Each row is a point. Examples show where two turns around zero, p and q, send a point. Write where each new point lands after one turn and then the other. Backwards means that the second turn is done in reverse. Each puzzle has new turns, and all numbers are rounded.

Turn p:
0.070 -0.004 -0.004 -> -0.044 0.046 0.030
-0.008 -0.019 0.003 -> 0.010 0.009 -0.016
-0.026 0.045 -0.040 -> -0.023 -0.062 -0.001
0.003 -0.005 0.041 -> 0.031 0.020 0.019
-0.039 -0.017 0.000 -> 0.026 -0.013 -0.031
Turn q:
-0.017 0.018 -0.016 -> -0.018 -0.016 -0.018
-0.016 0.051 -0.020 -> -0.043 -0.006 -0.037
0.042 -0.029 0.010 -> 0.041 0.030 0.011
0.059 -0.036 -0.010 -> 0.061 0.033 -0.006
-0.044 0.013 0.035 -> -0.043 -0.017 0.034
-0.024 -0.017 0.001 -> 0.002 -0.025 0.015
Where do these land?
p, then q: -0.053 -0.020 -0.033 -> 0.048 -0.029 -0.035
q, then p backwards: -0.009 0.007 0.018 -> 0.018 0.010 -0.004
q, then p: 0.010 -0.025 0.029 -> 0.015 0.012 0.034
p, then q: 0.052 0.037 -0.013 -> -0.040 -0.018 0.049

Turn p:
0.011 0.043 0.010 0.013 0.042 0.003 -> -0.010 0.028 0.007 0.037 0.012 0.039
-0.013 -0.014 0.020 0.013 -0.034 -0.019 -> -0.026 -0.026 -0.017 -0.012 -0.022 -0.014
-0.030 -0.005 -0.022 -0.040 0.024 -0.034 -> 0.034 0.027 -0.052 -0.006 0.007 -0.008
-0.034 -0.025 -0.030 -0.042 -0.017 -0.071 -> 0.029 -0.013 -0.085 -0.027 0.007 -0.027
0.041 0.007 0.029 -0.004 0.019 0.029 -> 0.003 0.006 0.042 -0.005 -0.008 0.044
0.056 -0.005 0.000 0.056 0.003 0.029 -> -0.003 -0.042 0.061 0.036 0.001 0.019
0.000 0.034 -0.006 0.000 -0.043 0.072 -> -0.042 0.018 0.061 -0.026 0.033 -0.025
-0.030 -0.036 -0.002 0.004 0.005 -0.009 -> 0.016 0.000 -0.017 0.004 -0.030 -0.029
Turn q:
-0.003 0.064 0.030 -0.008 0.023 0.033 -> -0.011 0.077 0.007 -0.022 0.009 -0.007
-0.014 0.037 0.038 0.041 -0.039 0.008 -> -0.004 0.048 0.007 0.060 0.018 -0.001
-0.026 0.036 0.000 -0.046 0.030 -0.025 -> -0.001 0.025 -0.052 -0.041 0.002 -0.025
0.051 -0.032 -0.037 0.033 0.044 -0.025 -> 0.035 -0.047 0.015 -0.033 0.024 0.057
0.010 -0.026 0.026 0.010 -0.027 -0.034 -> -0.010 -0.032 -0.004 0.033 0.034 -0.008
-0.018 -0.020 -0.015 -0.007 -0.038 -0.017 -> 0.008 -0.029 -0.015 0.030 -0.017 -0.021
-0.035 -0.030 -0.018 0.032 0.039 0.035 -> -0.023 -0.002 0.000 -0.006 -0.046 0.059
0.005 -0.017 0.000 -0.006 -0.004 0.048 -> -0.020 0.001 0.038 -0.005 -0.028 -0.002
0.029 -0.012 -0.025 -0.049 -0.028 -0.024 -> 0.026 -0.041 0.002 -0.016 0.004 -0.052
Where do these land?
q, then p: -0.011 -0.026 -0.006 -0.030 0.006 -0.036 -> 0.043 -0.013 -0.018 -0.006 0.001 -0.027
q, then p: -0.001 0.037 -0.040 0.009 0.051 0.014 -> -0.003 0.016 0.031 -0.045 0.046 0.021
q, then p backwards: -0.028 0.019 0.054 -0.022 -0.042 -0.032 -> -0.058 0.032 -0.042 0.030 -0.008 -0.016
q, then p backwards: -0.015 -0.009 0.009 0.003 0.037 0.017 -> 0.003 0.018 0.038 -0.013 -0.010 -0.003
q, then p: -0.023 0.004 -0.048 -0.006 0.003 0.016 -> -0.012 -0.032 0.011 -0.035 0.024 -0.006
q, then p: 0.082 -0.049 0.032 -0.004 -0.033 0.026 -> -0.001 0.010 -0.018 0.002 -0.102 0.033
p, then q: -0.005 0.025 -0.002 0.051 -0.023 -0.005 -> -0.020 -0.008 -0.033 0.026 -0.014 0.037
